Each row is a point. A path goes straight from each point to the next, and from the last back to the first. The post is the endless flat space through its rows: a point in 2 columns, a line in 3, a plane in 4, and so on, so that a path can go around it. Count how often the path circles the post. Going back the other way cancels.

Post (2 x 3):
0.010 0.034 -0.007
0.035 -0.048 0.020
Path (29 x 3):
0.037 -0.010 0.022
-0.007 0.022 0.020
0.013 -0.058 0.013
0.023 -0.071 -0.020
0.046 0.025 -0.013
0.057 -0.011 0.033
-0.013 0.088 0.002
-0.036 0.053 -0.007
-0.011 0.006 -0.043
0.040 -0.011 -0.005
0.078 -0.034 0.056
0.034 -0.030 0.058
-0.016 0.014 0.008
-0.012 -0.071 -0.014
0.035 -0.028 -0.038
0.093 -0.080 0.027
0.033 -0.026 0.032
-0.035 0.009 0.018
-0.002 0.013 -0.008
0.030 -0.030 -0.026
0.016 -0.040 -0.008
-0.006 -0.014 0.005
0.027 -0.002 0.026
0.050 -0.006 0.018
0.058 -0.061 0.003
0.013 -0.011 -0.039
0.028 -0.087 0.010
0.038 -0.034 -0.043
0.061 -0.013 0.004
Times around: 3

Post (5 x 6):
-0.011 -0.035 0.053 0.032 -0.038 0.005
-0.029 -0.036 0.045 -0.011 0.046 0.018
-0.072 0.010 0.043 0.046 0.017 -0.004
0.034 0.010 0.027 -0.011 -0.067 -0.003
0.075 0.021 -0.043 -0.001 -0.001 -0.016
Path (19 x 6):
0.001 -0.052 -0.029 0.006 0.030 0.033
0.010 -0.087 -0.004 0.025 0.013 0.006
0.034 -0.007 0.030 -0.003 -0.047 -0.026
0.062 0.023 0.008 -0.008 0.001 -0.039
-0.025 -0.026 0.080 0.067 -0.001 0.011
0.025 -0.059 0.052 0.058 -0.100 0.032
0.019 -0.015 -0.045 0.005 -0.021 0.016
0.023 0.053 -0.008 -0.068 -0.008 -0.013
-0.017 -0.004 0.039 -0.003 0.022 -0.036
0.038 -0.034 -0.003 -0.021 -0.012 -0.026
-0.024 -0.031 -0.012 -0.018 -0.004 0.030
0.026 0.024 0.012 -0.014 -0.046 0.026
0.000 0.052 0.029 0.000 -0.005 0.047
0.087 -0.078 -0.013 -0.024 -0.044 0.041
-0.032 0.052 -0.011 -0.050 0.011 -0.015
-0.053 0.000 0.015 -0.005 0.070 -0.014
0.029 0.011 0.032 0.031 0.060 -0.047
0.000 -0.054 0.069 0.041 -0.007 0.019
-0.035 0.063 0.016 0.027 -0.003 0.039
Times around: 2

Post (7 x 8):
0.054 -0.026 0.032 -0.043 0.022 0.065 0.004 0.008
0.004 -0.019 -0.006 -0.013 -0.032 -0.022 -0.012 -0.002
0.018 0.000 -0.022 0.016 -0.052 -0.001 0.003 -0.039
-0.011 0.025 -0.008 -0.036 0.033 -0.003 -0.012 -0.071
0.018 -0.035 0.031 -0.004 -0.016 -0.042 0.073 0.004
0.004 0.005 -0.004 -0.051 0.059 0.013 0.065 0.056
-0.003 0.007 0.046 -0.012 -0.032 0.021 -0.019 -0.054
Path (24 x 8):
0.016 -0.037 -0.010 -0.012 0.023 0.007 -0.033 0.037
0.032 0.018 -0.048 -0.014 0.036 -0.050 0.026 -0.031
0.050 0.003 0.068 -0.054 -0.012 0.006 0.032 0.006
-0.023 0.025 0.031 -0.033 -0.063 0.038 0.061 0.036
-0.021 -0.032 0.075 -0.028 -0.029 0.077 -0.018 0.019
-0.013 0.024 0.019 0.007 0.005 0.019 0.051 0.009
0.004 0.073 0.020 -0.057 0.072 0.053 -0.026 0.020
0.063 -0.006 0.039 -0.065 0.063 0.020 0.049 0.042
0.018 0.012 0.029 0.031 -0.034 0.021 -0.035 -0.016
-0.024 -0.026 0.085 -0.025 0.023 -0.049 0.039 0.022
0.035 0.004 0.050 -0.039 0.018 -0.023 0.008 -0.011
0.006 0.027 0.031 -0.030 0.000 0.014 0.054 -0.024
0.037 -0.062 -0.028 -0.023 -0.060 0.014 0.039 0.001
-0.048 -0.008 0.026 0.023 -0.018 0.011 0.029 -0.076
-0.016 0.012 0.028 0.008 0.016 0.008 0.022 0.037
-0.006 -0.012 0.010 -0.035 0.026 -0.085 -0.040 -0.016
0.042 0.058 -0.029 -0.024 -0.059 0.032 -0.004 0.022
-0.050 0.020 0.010 -0.080 -0.025 0.054 0.024 0.085
-0.046 0.008 -0.053 -0.034 -0.004 0.025 -0.035 0.022
0.012 -0.010 -0.001 0.031 0.059 -0.001 0.074 -0.040
0.043 0.000 0.019 -0.005 -0.051 0.034 -0.056 0.031
-0.001 -0.008 0.078 -0.056 -0.020 0.015 0.014 0.055
-0.016 0.010 -0.058 -0.029 0.006 -0.060 0.083 -0.005
0.007 -0.084 -0.013 0.005 -0.037 -0.008 -0.014 -0.042
Times around: 4

Post (10 x 11):
-0.002 0.023 0.000 0.000 0.047 0.012 -0.038 -0.081 0.043 0.009 -0.019
-0.043 -0.014 0.041 -0.017 -0.073 -0.028 -0.007 -0.047 0.060 0.026 0.061
0.038 -0.008 0.019 0.020 0.085 -0.027 -0.022 -0.012 0.051 -0.005 -0.029
-0.001 0.065 -0.001 0.016 0.064 0.006 0.006 -0.024 0.007 -0.055 -0.060
-0.045 -0.008 0.011 0.000 -0.054 0.013 0.026 -0.025 0.007 0.061 0.039
-0.019 0.009 -0.010 0.030 0.041 -0.030 -0.041 -0.017 0.012 -0.030 -0.062
-0.025 0.002 0.014 -0.069 0.063 -0.015 0.001 -0.008 -0.028 -0.049 -0.054
-0.020 0.007 -0.021 -0.004 -0.021 -0.004 -0.023 -0.006 0.027 0.014 0.076
-0.041 0.012 0.017 0.031 -0.017 -0.048 0.003 -0.020 -0.018 0.010 0.080
-0.087 0.051 0.022 -0.042 0.052 -0.041 -0.002 0.029 -0.002 0.003 0.004
Path (20 x 11):
-0.015 -0.001 -0.072 -0.037 0.042 -0.024 -0.006 0.021 0.015 -0.021 -0.028
0.036 -0.087 -0.062 -0.038 0.029 0.036 -0.047 -0.041 0.080 0.008 -0.026
-0.062 -0.024 0.032 0.004 -0.049 0.034 0.029 -0.041 -0.014 0.041 0.032
-0.044 0.025 0.033 -0.052 0.000 -0.016 -0.079 -0.020 0.013 -0.017 0.003
-0.041 0.078 -0.002 -0.052 0.059 0.018 -0.068 0.047 0.045 0.048 -0.023
-0.064 0.050 0.049 0.010 -0.005 -0.031 -0.020 -0.037 0.042 -0.070 -0.002
-0.042 -0.026 0.039 -0.057 0.008 -0.018 0.025 0.011 0.075 0.004 -0.001
0.020 0.023 -0.036 0.017 -0.009 0.010 -0.016 -0.038 0.069 -0.006 -0.004
-0.006 0.036 -0.014 0.008 -0.017 0.030 0.047 -0.045 -0.052 0.043 0.028
-0.053 0.000 0.047 -0.041 -0.018 -0.047 0.089 0.013 0.003 -0.004 -0.006
-0.046 -0.010 -0.008 -0.017 -0.008 -0.001 0.026 -0.020 -0.006 -0.048 0.052
-0.004 0.012 -0.026 0.010 -0.002 0.044 -0.042 -0.038 -0.075 -0.044 0.015
0.022 0.017 0.022 0.001 0.018 -0.001 -0.008 -0.005 -0.008 0.001 -0.017
-0.021 -0.076 0.022 0.026 -0.014 -0.075 -0.087 -0.016 0.031 -0.015 0.005
-0.048 0.005 0.017 0.002 0.066 -0.020 -0.002 -0.006 -0.020 -0.001 -0.032
-0.013 0.005 0.006 -0.019 0.073 -0.027 0.023 -0.041 0.045 -0.023 -0.030
0.000 0.006 -0.010 -0.009 0.079 -0.023 0.038 0.007 0.004 -0.020 0.019
0.004 -0.039 0.017 -0.068 0.048 0.030 0.011 -0.010 0.039 -0.010 -0.013
0.009 -0.044 0.009 0.046 0.079 -0.040 -0.033 0.038 -0.051 0.024 0.007
-0.074 0.024 0.031 -0.038 -0.048 -0.061 -0.011 0.004 0.013 0.043 0.009
Times around: 1

Post (13 x 14):
-0.008 0.009 0.075 -0.001 0.002 -0.015 0.013 -0.061 -0.025 -0.037 0.008 -0.022 -0.014 -0.024
-0.019 -0.024 -0.032 0.007 -0.026 -0.017 0.026 0.033 0.069 -0.028 -0.031 0.011 -0.006 0.017
0.033 -0.057 -0.039 -0.047 -0.033 -0.005 0.017 0.068 -0.001 -0.021 -0.078 0.036 0.009 0.030
-0.016 -0.039 0.081 0.005 -0.007 -0.003 0.017 -0.059 -0.004 0.038 0.001 -0.017 -0.019 -0.049
0.061 -0.047 -0.002 0.014 -0.030 0.025 0.027 0.070 0.002 -0.009 -0.051 0.054 -0.001 0.055
0.031 0.048 -0.035 -0.022 -0.017 0.012 -0.027 0.048 0.034 -0.026 0.085 -0.045 -0.023 -0.056
0.049 0.068 -0.019 -0.021 -0.002 -0.025 0.001 0.071 0.034 0.025 0.026 -0.012 -0.005 0.015
-0.032 -0.018 0.033 0.015 0.008 -0.063 0.014 -0.028 0.008 -0.025 0.036 0.010 0.029 -0.018
-0.034 -0.018 0.018 0.013 -0.015 -0.040 0.046 -0.035 -0.006 -0.012 0.070 -0.050 -0.031 -0.047
0.077 -0.022 0.050 0.008 -0.021 -0.030 0.042 -0.048 0.008 0.011 -0.017 0.032 -0.012 -0.027
-0.049 0.007 0.005 0.013 0.028 -0.022 0.033 -0.049 -0.017 0.002 0.027 -0.006 -0.015 -0.050
0.005 0.038 -0.029 -0.010 0.003 0.014 0.027 0.005 0.027 -0.002 0.059 -0.036 0.028 -0.025
0.000 0.025 -0.023 0.012 -0.009 -0.012 0.000 -0.028 -0.004 0.027 0.041 -0.028 -0.009 -0.007
Path (25 x 14):
-0.043 -0.016 -0.029 -0.006 -0.015 -0.023 -0.014 -0.022 -0.008 -0.034 0.009 -0.043 -0.061 -0.052
0.121 -0.027 -0.016 -0.020 -0.027 -0.064 0.034 0.014 0.021 0.031 0.005 0.044 -0.016 0.033
0.029 0.051 0.004 -0.002 -0.028 -0.031 -0.030 -0.022 0.044 -0.093 0.040 0.035 0.002 0.012
-0.004 0.049 -0.008 -0.004 -0.033 0.015 -0.009 -0.025 0.023 0.085 0.033 -0.044 -0.004 -0.015
-0.059 -0.040 0.058 -0.005 -0.009 0.002 0.009 0.004 0.008 -0.057 -0.032 -0.046 -0.003 -0.043
0.080 -0.039 0.034 0.016 0.018 0.015 0.021 -0.032 0.012 0.037 -0.058 0.030 0.046 0.026
0.107 0.033 -0.046 -0.032 -0.002 -0.037 0.048 -0.010 -0.010 -0.045 0.061 0.018 -0.020 -0.015
0.061 0.000 -0.028 -0.008 -0.013 -0.041 0.015 -0.074 0.014 -0.012 0.071 0.065 0.004 -0.072
-0.004 -0.025 0.124 0.005 -0.017 0.011 -0.013 -0.032 -0.059 -0.033 0.035 0.008 0.003 -0.071
0.018 -0.011 0.055 -0.030 -0.029 -0.023 0.011 -0.006 0.022 -0.032 -0.012 -0.038 0.002 -0.028
0.049 -0.070 -0.044 -0.019 -0.015 0.002 0.052 0.008 0.066 -0.079 -0.021 0.007 -0.002 -0.063
0.043 -0.048 0.058 -0.030 -0.001 -0.068 0.014 0.003 -0.034 -0.029 0.035 0.014 0.023 0.038
0.088 -0.053 -0.004 -0.022 -0.041 0.050 0.018 0.054 0.055 0.056 -0.007 0.069 0.032 -0.022
0.004 -0.008 -0.030 -0.034 -0.062 -0.028 -0.007 0.032 -0.052 -0.064 0.035 -0.011 -0.039 -0.024
-0.047 -0.012 -0.008 -0.037 -0.005 -0.018 -0.031 -0.019 -0.033 -0.024 -0.064 -0.026 0.002 -0.011
-0.028 0.056 0.018 0.016 0.007 -0.015 0.021 0.014 0.083 -0.053 0.034 -0.063 -0.041 -0.015
0.065 -0.029 -0.016 0.008 -0.003 0.019 -0.004 0.031 0.025 0.016 -0.009 0.066 0.009 0.024
0.012 0.004 0.026 -0.053 -0.014 -0.013 0.018 -0.009 0.022 0.013 -0.004 0.022 -0.009 -0.050
0.012 -0.007 0.009 0.021 -0.059 0.022 0.031 0.049 0.030 0.013 0.078 -0.023 -0.009 -0.040
-0.033 -0.029 -0.029 -0.024 -0.032 -0.010 0.029 0.031 0.054 -0.060 0.019 -0.042 0.002 -0.050
0.002 0.069 0.040 0.076 0.023 -0.008 -0.045 -0.026 0.037 0.071 0.027 -0.010 -0.075 -0.023
0.035 -0.016 0.006 0.014 0.009 -0.005 0.011 -0.017 -0.022 -0.007 0.005 0.014 0.026 0.066
0.003 -0.003 -0.034 -0.009 -0.027 -0.005 0.047 -0.024 0.016 -0.044 0.029 -0.022 -0.028 -0.018
-0.087 0.009 0.044 -0.030 -0.013 -0.064 0.008 -0.016 -0.014 -0.087 0.044 -0.045 -0.052 -0.059
0.094 0.019 0.042 0.012 -0.027 0.009 0.045 0.046 0.050 0.059 -0.041 -0.013 0.030 -0.004
Times around: 5
